Each point is reached from the start by the listed moves, each made once or not at all, plus a little noise. Is the number of moves made odd or even? Then give how often each move was made.

Moves:
(1): .27,-.30
(2): .26,.17
Start: .11,.06
Points:
.64,-.07 -> even (1, 1)
.37,.24 -> odd (0, 1)

Moves:
(1): .47,-.02,.33,.41,-.04,.52
(2): -.34,.15,.03,.39,.43,-.13
(3): -.27,.01,.30,-.11,-.42,-.03
(4): .00,-.09,-.43,.29,-.37,.06
Start: .15,.15,-.14,-.06,-.08,-.09
Points:
.35,.17,.48,.24,-.55,.40 -> even (1, 0, 1, 0)
.62,.14,.18,.36,-.12,.43 -> odd (1, 0, 0, 0)
-.20,.31,-.11,.33,.35,-.22 -> odd (0, 1, 0, 0)

Moves:
(1): .23,-.38,.01,.06,-.13,.27,.17,-.04
(2): .02,.24,.07,.12,-.21,.04,.16,-.10
(3): .14,.18,.36,.16,-.17,.14,-.09,.24
(4): .44,-.04,.13,.26,.13,-.26,-.12,-.10
(5): .06,.07,-.13,-.15,.16,.17,-.12,-.17
(6): -.24,.05,-.15,.22,.08,.21,-.15,.13
(7): .14,.01,.25,.11,.27,.07,.19,.08
(8): .07,.21,-.30,.01,-.05,.04,.08,.27
Start: .08,.20,.21,-.22,-.25,-.24,.20,.33
Points:
.85,.22,.12,.23,-.45,-.16,.50,.34 -> even (1, 1, 0, 1, 0, 0, 0, 1)
.94,-.01,.32,.20,-.02,-.11,.53,.52 -> even (1, 0, 0, 1, 0, 0, 1, 1)
.86,.24,.52,.62,-.13,.21,.27,.93 -> even (1, 0, 1, 1, 0, 1, 1, 1)
.25,.48,.55,-.01,-.21,-.14,.54,.33 -> even (0, 1, 0, 0, 0, 0, 1, 0)

Moves:
(1): -.04,-.07,.07,.07,-.01,-.26,-.13,-.06,-.04,.03,.00
(2): -.32,-.11,.31,.10,.03,.03,-.06,.20,-.06,-.03,-.12
(3): .20,-.17,.09,-.08,.17,-.17,.03,.11,.11,.15,.00
(4): -.12,.06,-.10,-.09,.02,.10,-.05,.00,-.17,-.02,-.01
(5): .10,.09,.15,.02,-.02,-.15,-.20,.11,-.08,.05,.16
(6): -.11,-.10,.02,.20,-.03,.02,-.07,.15,-.23,.12,.08
(7): .29,-.05,.09,-.07,.10,.02,.02,-.24,.06,-.03,-.03
(8): .14,-.02,.01,.11,-.07,-.14,-.18,.31,-.17,-.11,-.08
(9): -.13,.01,-.15,.03,.07,.26,.00,-.05,.11,-.07,-.07
(10): -.32,.14,-.11,.12,.22,.08,.14,-.19,.02,-.13,.08
(11): .18,-.10,-.04,-.17,-.10,.08,-.09,.23,-.05,-.16,.12
Start: -.05,-.16,.09,-.13,-.17,-.09,-.14,.05,-.01,-.02,.16
Points:
-.25,-.67,.28,.05,-.08,-.16,-.69,.94,-.51,-.11,.06 -> even (1, 1, 1, 1, 0, 1, 0, 1, 1, 0, 1)
.41,-.33,.18,.00,-.23,-.01,-.68,.56,-.38,-.20,.33 -> even (0, 0, 0, 0, 1, 1, 1, 1, 1, 0, 1)
-.58,-.41,.26,.35,.22,.00,-.28,.59,-.24,-.10,.05 -> even (0, 1, 1, 0, 0, 1, 0, 1, 1, 1, 0)

Moves:
(1): .12,.03,.04,.05,-.16,-.06,-.03,-.12,.01,.17,.03,.00,.00,.07,.11
(2): .06,.02,-.05,-.06,-.01,-.16,.00,.20,-.04,.20,.09,.05,.19,-.08,.03
(3): .11,.05,-.02,-.04,-.10,.09,-.16,.07,-.14,-.24,.06,-.04,-.28,-.14,.13
(4): .13,-.05,-.07,-.17,-.07,-.09,-.04,-.03,.00,-.02,.02,-.09,.02,-.11,-.10
(5): -.03,.21,-.02,-.07,.22,.21,-.13,-.01,.08,-.15,.17,-.05,.13,-.18,-.09
(6): .01,-.01,-.01,-.04,.12,.12,.00,.15,-.15,.20,.07,.08,-.13,-.27,-.06
(7): -.02,-.18,.18,-.42,-.20,-.34,-.08,-.23,.14,-.20,.47,.01,.16,-.32,-.17
(8): .07,-.16,.06,.18,-.09,.20,-.04,.06,-.13,.11,-.12,-.01,-.06,.36,.08
(9): .17,-.26,.03,.02,-.23,-.34,-.26,-.21,-.05,.08,.08,.05,.05,-.02,.05
(10): .20,-.23,.05,.25,-.13,-.15,-.01,.06,.20,.26,.07,-.16,.14,.06,.07
(11): -.07,-.09,-.05,-.10,.00,.37,-.09,.13,-.02,.01,-.18,.14,-.10,-.17,.21
(12): -.05,-.08,-.10,-.28,.18,.09,-.08,.06,.02,-.01,.04,-.01,-.21,-.04,.02
(13): -.13,.01,.17,-.07,.01,-.02,-.11,.01,.03,-.01,-.02,.02,-.07,-.05,-.03
(14): -.01,.14,-.13,-.20,.12,.09,-.01,.24,.00,-.02,.07,.22,-.12,-.23,-.21
Start: -.06,.24,-.11,.09,-.14,-.02,.07,.18,.02,.05,.28,.02,.16,.02,.05
Points:
.25,-.14,.16,-.06,-.51,-.44,-.06,.02,.22,.45,.91,-.05,.33,-.44,.00 -> even (1, 0, 0, 0, 0, 1, 1, 0, 0, 1, 0, 0, 0, 0)
.17,.30,-.20,-.48,.08,.21,-.48,.57,.22,-.13,.67,-.09,-.24,-.68,-.16 -> odd (0, 0, 1, 1, 1, 0, 0, 0, 0, 1, 0, 1, 1, 1)
.20,.11,-.32,-.26,-.37,.03,-.43,.63,-.22,.08,.42,.43,-.11,-.61,.26 -> odd (0, 1, 1, 0, 0, 0, 0, 0, 1, 0, 1, 0, 0, 1)
.22,-.50,-.06,-.91,-.48,-.58,-.62,.40,.32,.33,.91,.26,.23,-.94,-.08 -> odd (0, 1, 0, 1, 0, 0, 1, 0, 1, 1, 1, 1, 1, 1)
